Rows are points. Each copy is the shape, with its points in the same order, turned, moved and blurred by noise. Some copies are also mirrored. Which?

Shape (5 x 2):
[[ 1.0 -1.1]
 [ 1.2  5.0]
 [-0.3 -3.1]
 [-0.8  3.9]
 [-5.2 -4.4]]
Copy 1:
[[ 0.6 -0.3]
 [-5.0  2.3]
 [ 3.1 -0.8]
 [-3.4  2.7]
 [ 6.2  3.3]]
Copy 1 is: mirrored
Copy 2, 5 rows:
[[-2.0 -0.5]
 [ 2.4 -4.7]
 [-2.4  1.8]
 [ 3.0 -2.3]
 [-0.3  6.5]]
Copy 2 is: only turned
Copy 3 (5 x 2):
[[-2.2  1.8]
 [ 3.4 -1.4]
 [-4.6  1.4]
 [ 1.5 -2.0]
 [-7.8 -2.0]]
Copy 3 is: mirrored

Shape (9 x 3):
[[-0.5 -1.1  2.0]
 [-2.2 -1.7 -1.0]
 [-0.2 -6.1 -2.3]
 [-6.7 -2.1 -1.7]
 [ 0.1 -2.0  1.1]
 [-0.3 -4.3 -1.3]
 [ 3.0 -2.2 -1.0]
 [ 1.4  8.2  6.2]
 [ 1.1  2.5 -0.5]]
Copy 1, 9 rows:
[[-0.8  2.3  0.1]
 [-1.3  1.1 -3.3]
 [ 2.8  0.0 -4.4]
 [-3.5  2.5 -6.1]
 [ 0.5  1.5 -0.7]
 [ 1.8  0.5 -2.8]
 [ 2.0 -1.2  0.9]
 [-6.6  1.4  9.2]
 [-3.0 -1.8  1.6]]
Copy 1 is: mirrored
Copy 2, 9 rows:
[[ 2.9  1.1  1.8]
 [ 2.0 -1.8  3.5]
 [ 4.5 -5.4  1.2]
 [ 2.4 -2.5  7.9]
 [ 3.3  0.2  1.0]
 [ 3.7 -3.2  1.4]
 [ 1.8 -1.9 -1.9]
 [-2.1 10.1  0.7]
 [-1.4  1.5  0.6]]
Copy 2 is: only turned
Copy 3 (9 x 3):
[[-2.0 -2.7  0.4]
 [-3.5  0.7  0.9]
 [-6.8 -1.0 -2.4]
 [-6.4  0.9  4.8]
 [-2.0 -2.2 -0.6]
 [-5.1 -0.7 -1.6]
 [-1.1  0.2 -3.1]
 [ 8.4 -3.4  4.2]
 [ 1.9  1.0  0.3]]
Copy 3 is: only turned

Shape (7 x 4):
[[ 0.0 -3.2 -1.1  5.9]
 [ 2.3  0.9 -5.9  4.3]
 [-0.9 -3.6  0.7 -2.7]
 [-4.5 -1.5  3.0  3.2]
 [ 1.7  4.1 -6.7 -2.1]
 [ 2.1  0.9  4.1 -2.0]
 [ 2.8  2.9 -0.5  0.6]]
Copy 1, 7 rows:
[[-2.7 -2.6  4.7  3.3]
 [ 0.0 -5.6 -0.1  6.4]
 [ 1.4  4.3  2.5  1.9]
 [-2.2 -0.1  3.9 -2.9]
 [ 4.6 -2.8 -4.9  4.6]
 [-2.7  4.8 -2.0  0.6]
 [-1.6 -0.4 -3.7  3.2]]
Copy 1 is: only turned
Copy 2 (7 x 4):
[[-0.8 -3.9  4.4 -0.9]
 [ 2.4 -7.2 -0.6 -2.3]
 [ 0.2  3.6  0.6 -2.4]
 [ 0.5  1.2  3.5  4.0]
 [ 5.4 -3.7 -6.2 -2.2]
 [-3.7  1.9 -3.8  0.0]
 [-0.1 -2.7 -4.6 -1.2]]
Copy 2 is: mirrored

Shape (12 x 6):
[[-4.0 -1.5 -2.0  2.4 -3.8 -2.0]
 [-0.8  0.5 -3.7  1.5  0.2 -2.5]
 [ 0.5 -5.3 -6.9  2.4  6.3  3.6]
 [ 6.5 -1.7 -4.5  1.1  3.1 -5.6]
 [ 0.5 -0.9  1.8  1.4 -3.4  7.2]
 [-1.1  1.8 -3.3 -2.8  2.0  2.5]
 [-0.2 -5.3  1.4  6.3 -0.5  1.6]
 [-3.1  0.3  1.8  1.1  2.0 -1.5]
 [-2.0  1.5 -2.1 -1.8 -0.9  0.5]
 [ 0.7 -3.0  1.3 -2.0  0.9 -4.4]
 [ 0.0 -2.2  4.2  0.4  3.4  3.8]
 [-3.8 -7.3  2.1 -1.0 -3.7  1.1]]
Copy 1 (12 x 6):
[[ 2.7 -0.9  4.1 -2.6  3.0  0.2]
 [ 1.6 -2.9 -0.4 -4.5  0.0 -0.5]
 [ 7.8 -0.9 -2.5 -3.5 -9.1 -1.5]
 [-2.7 -2.9 -1.1 -7.2 -5.1 -6.0]
 [ 2.9  7.2 -2.9  1.8  1.0  0.5]
 [ 1.4 -2.6 -4.0 -1.3 -1.9  3.9]
 [ 4.6  2.6  1.6  1.1 -0.2 -6.1]
 [ 1.1 -2.6  0.3  2.5  1.1 -1.1]
 [ 1.0 -1.1 -0.6 -1.3  0.2  2.7]
 [-3.5 -1.5  1.8  0.9 -2.8 -2.0]
 [ 1.7  1.3 -2.9  5.8 -3.2 -2.0]
 [ 1.6  4.0  6.5  2.7 -1.2  0.9]]
Copy 1 is: mirrored
Copy 2 (12 x 6):
[[ 1.4  3.3 -3.4 -3.6  4.9 -3.4]
 [ 0.5  5.0 -2.2 -1.1  0.8 -1.4]
 [-9.8  6.5 -0.7  1.6 -0.1 -1.9]
 [ 1.0  7.3  0.7  4.2 -3.6 -4.2]
 [-2.7 -3.3 -2.1  2.8  7.5 -0.9]
 [-2.2  1.7  1.8 -1.0  1.7  3.1]
 [-3.8  0.3 -4.5  1.2  3.4 -7.7]
 [-0.4 -1.2 -1.0 -3.5 -0.4 -2.9]
 [ 0.2  1.5  0.3 -1.5  2.7  1.3]
 [ 1.3  2.1  3.4 -1.0  0.3 -6.0]
 [-4.7 -4.4  0.6  0.3  0.8 -3.5]
 [-2.4  0.1  1.6 -2.9  8.2 -7.2]]
Copy 2 is: only turned

Shape (12 x 8):
[[ 2.4  4.9  3.7 -3.1  3.7 -2.9  5.3 -0.9]
 [ 1.9  1.2 -2.3 -1.2  0.9  0.8  6.5 -2.6]
 [ 0.4  2.9 -0.8  6.4 -2.9 -1.8  5.3  0.6]
 [-3.1 -1.7 -3.2 -1.7  4.4  0.5 -0.5  2.5]
 [-2.3 -2.4 -4.1 -5.6  3.1 -2.8 -2.4  6.1]
 [-5.4 -3.6 -1.0  0.2  3.3 -2.0 -2.1  1.6]
 [ 5.6  0.8 -2.2 -3.3  7.9 -2.9  2.9 -0.3]
 [ 5.0  1.8  2.0  5.3 -2.6  0.9  4.3 -1.7]
 [ 0.3  1.2 -0.7  1.5 -2.9  1.4 -0.9 -1.4]
 [-0.9 -5.2  1.9  0.4 -1.9  1.0 -3.9  0.3]
 [-2.7 -3.8  0.1  1.1  0.5  4.7 -2.5  5.0]
 [-2.1 -7.0 -3.2 -4.3  2.9 -0.7  1.3  4.7]]
Copy 1 (12 x 8):
[[ 5.2  1.8 -2.1  4.2  4.0  6.3  0.1 -3.1]
 [ 2.7  1.1  4.1  1.5  2.2  4.7  3.2  0.5]
 [-2.5 -2.1  1.7  0.2  3.6  6.6 -2.0  4.5]
 [ 5.4 -2.1 -0.9  1.6 -4.6 -0.6  1.7  2.9]
 [ 5.0 -0.3 -5.4  2.0 -3.8 -4.9  3.3  3.4]
 [ 2.8 -5.1 -3.0  0.6 -6.3  0.7  1.1  1.7]
 [10.1  1.1 -0.9 -1.2  3.7  1.9  2.7 -1.1]
 [-1.7  1.7  3.0 -3.0  3.0  7.5 -2.8  0.4]
 [-1.8 -0.3  2.6 -0.1 -1.1  1.1 -2.1 -0.1]
 [-1.8 -0.5 -1.7 -3.0 -7.0  0.6 -0.3 -1.1]
 [ 1.2  1.2 -0.8 -0.9 -8.8  0.7 -1.9  4.2]
 [ 4.1  0.3 -3.3 -0.2 -5.7 -0.5  6.7  3.9]]
Copy 1 is: only turned
Copy 2, 12 rows:
[[-3.1 -2.0  1.7 -2.6 -0.5 -6.8  2.7  5.4]
 [ 2.7  1.3  2.7 -2.9 -1.1 -2.7 -0.8  4.7]
 [-2.1  3.1  2.6 -2.7  2.7 -3.2 -7.1  0.5]
 [ 1.4 -2.4  0.8  2.5  3.7  3.5  1.9  1.6]
 [-1.0  0.6 -1.0  6.0  4.5  3.8  5.1  3.1]
 [-2.6 -3.2  0.5  2.5  3.0  5.8  0.1  0.9]
 [ 2.0 -2.1 -5.1 -0.5 -0.1 -3.7  3.2  6.1]
 [-0.6  2.7  1.2 -5.3 -1.6 -5.1 -4.3 -2.2]
 [-0.3  1.1  3.1  1.4 -1.7 -1.0 -2.3 -2.3]
 [-2.3  0.4  1.1  0.7 -1.6  4.6  1.4 -4.9]
 [ 1.1 -0.5  2.2  0.7  4.5  4.2  2.0 -5.3]
 [ 0.5  1.5 -0.9  0.9  3.9  6.8  4.9  2.8]]
Copy 2 is: only turned
Copy 3:
[[-0.3  0.9 -1.8 -1.6  7.3 -2.9 -1.5  8.0]
 [-2.2  0.7 -1.4  2.5  1.1 -5.8  1.7  6.3]
 [-0.2  4.0  2.9  7.2  1.6 -0.4 -1.6  4.7]
 [ 0.1  4.0 -3.6 -2.2 -2.7 -1.8  1.6 -0.4]
 [-2.1  4.4 -8.2 -4.6 -3.1 -1.4 -2.2 -1.1]
 [-1.2  4.2 -2.8 -2.1 -0.2  2.0  2.4 -3.0]
 [-1.6  2.5 -6.4 -1.1  5.6 -8.9 -0.7  2.1]
 [-0.2 -1.1  1.7  8.1  3.8 -2.4 -0.6  3.7]
 [-1.5 -1.4  2.4  2.4 -1.2 -1.6 -1.4  0.5]
 [-1.6 -2.9 -2.9  1.5 -1.0  3.4  1.2 -3.6]
 [ 4.0  0.9 -3.0  0.6 -4.4  1.3  1.5 -2.7]
 [-1.8  3.3 -9.3 -0.9 -3.0 -0.5  2.8 -0.2]]
Copy 3 is: only turned
Copy 4, 12 rows:
[[ 5.2  1.1  7.1 -1.6  3.3  0.9  2.5  7.3]
 [ 0.5  5.4  2.9 -1.4  1.7  2.2  5.1  3.3]
 [-1.8  2.2  2.8  0.6 -5.3 -3.1  4.0  5.1]
 [-3.2 -1.9 -0.7 -2.9  5.0  1.2  0.0  1.1]
 [-3.5 -2.4 -2.0  1.0  8.1  1.3 -3.7  3.9]
 [-2.6 -6.0 -1.7 -1.8  2.5  2.2  0.6  1.1]
 [ 0.0  1.7  8.5  0.9  7.0  3.4  1.4  2.0]
 [ 3.0  4.0  4.2  1.5 -4.1 -3.4  5.3  1.2]
 [ 1.7  2.2 -0.6 -0.7 -2.7 -0.4  0.2  0.6]
 [ 2.3 -3.1 -3.8  1.4  0.4 -0.4  0.8 -2.4]
 [-1.0 -2.3 -4.2 -1.9  3.2 -4.5  0.6 -2.0]
 [-3.4 -2.0 -3.7  1.7  8.7  1.3  2.3  1.6]]
Copy 4 is: mirrored

Shape:
[[-0.3 -2.4  2.6 -4.1 -3.0 -2.5 -1.1 -2.1  2.7]
 [ 2.9  1.2  2.6  3.5 -3.6 -5.1  0.2 -0.1 -0.5]
 [-2.0  0.7  0.3 -1.2 -1.9  1.7  4.5 -5.1  0.9]
 [-3.0 -5.0 -3.5 -1.7 -3.3  3.0  1.1  4.9 -1.0]
 [ 1.5  3.7 -1.3 -1.5  3.0 -3.3 -0.7  1.0  4.6]
 [-1.3  7.3 -1.0 -0.8 -2.0 -1.2  3.8  3.7 -3.0]
 [-3.6  6.5 -2.0 -2.0 -2.5 -3.2  1.2 -1.5  0.3]
 [ 2.6 -3.1  5.3 -3.7 -3.9  2.8 -4.9  6.5 -0.6]
 [-3.2 -1.2  6.0 -1.8 -4.9  0.2 -7.7  1.9  1.2]
 [ 4.7  3.6 -7.1  1.6 -1.1  1.3 -1.8 -3.6 -1.4]
 [-3.8 -0.2  3.1 -1.2 -0.2  4.7 -2.5 -2.6  3.3]
 [-0.3  0.4  3.0 -0.5 -1.0 -0.2 -2.0  4.4 -8.7]]
Copy 1 (12 x 9):
[[ 3.0  0.0 -4.1 -4.9  2.8  0.0 -0.5  1.5  1.5]
 [ 0.1 -0.5 -0.2 -4.4 -3.9  1.9  4.8  3.1  2.7]
 [ 3.3  1.7  2.1 -3.5  0.1 -3.1 -3.4 -0.3  5.0]
 [-0.2  1.0  0.3  1.0  4.1  2.9  0.3 -7.3  1.4]
 [-5.0  1.6 -2.9 -2.0 -1.9 -1.4 -2.5  4.1 -0.7]
 [-3.8  1.2  4.3 -6.0 -4.9 -0.8 -0.8 -3.6 -1.2]
 [-0.1  4.8  1.1 -5.5 -3.3 -3.8 -1.1 -0.7 -1.7]
 [-2.2 -7.3 -2.2 -4.2  6.1  2.1  4.4 -2.7 -1.0]
 [ 1.6 -4.1 -5.3 -4.1  4.0 -3.6  6.1 -1.9 -1.6]
 [-1.1  3.6  7.1  1.7  0.4 -0.7  0.7  5.2 -0.8]
 [ 1.3 -2.6 -2.1 -1.1  3.5 -7.0 -0.8 -0.9  3.1]
 [ 1.0 -6.6  2.6 -2.4 -2.6  2.1  3.0 -4.1 -3.7]]
Copy 1 is: mirrored
Copy 2 (12 x 9):
[[-1.2 -1.6 -3.5 -0.2  4.6  1.2  1.5  2.5  0.6]
 [-5.1  4.0 -0.9 -2.7  1.7 -2.2  1.9 -3.2  1.8]
 [-1.4 -3.3  1.1  4.8 -0.5  0.9  0.8 -0.4  2.1]
 [ 2.9 -3.4 -1.2 -1.7 -3.0 -4.8  1.5  3.0 -4.8]
 [ 3.5  1.0  0.6 -4.6  2.5  2.4 -1.3 -1.7  4.5]
 [ 0.5 -2.6 -1.6 -3.2 -4.0 -3.7  0.3 -6.3  4.6]
 [ 2.0 -1.7 -3.1 -0.3 -0.8  1.8  2.6 -6.1  3.9]
 [-4.1 -2.3 -5.6 -7.8 -0.5 -2.4 -0.4  6.5 -1.2]
 [-4.0 -0.4 -9.4 -4.6  0.2  3.4  0.3  2.7 -3.0]
 [ 0.1  1.0  5.5 -3.5 -4.0  2.3  7.2 -0.4  3.5]
 [-1.8 -2.4 -2.5  0.9 -1.4  5.4 -2.1  3.0 -0.9]
 [-6.4 -5.3 -1.8 -7.7 -2.4 -3.2  1.2 -3.0 -2.3]]
Copy 2 is: mirrored
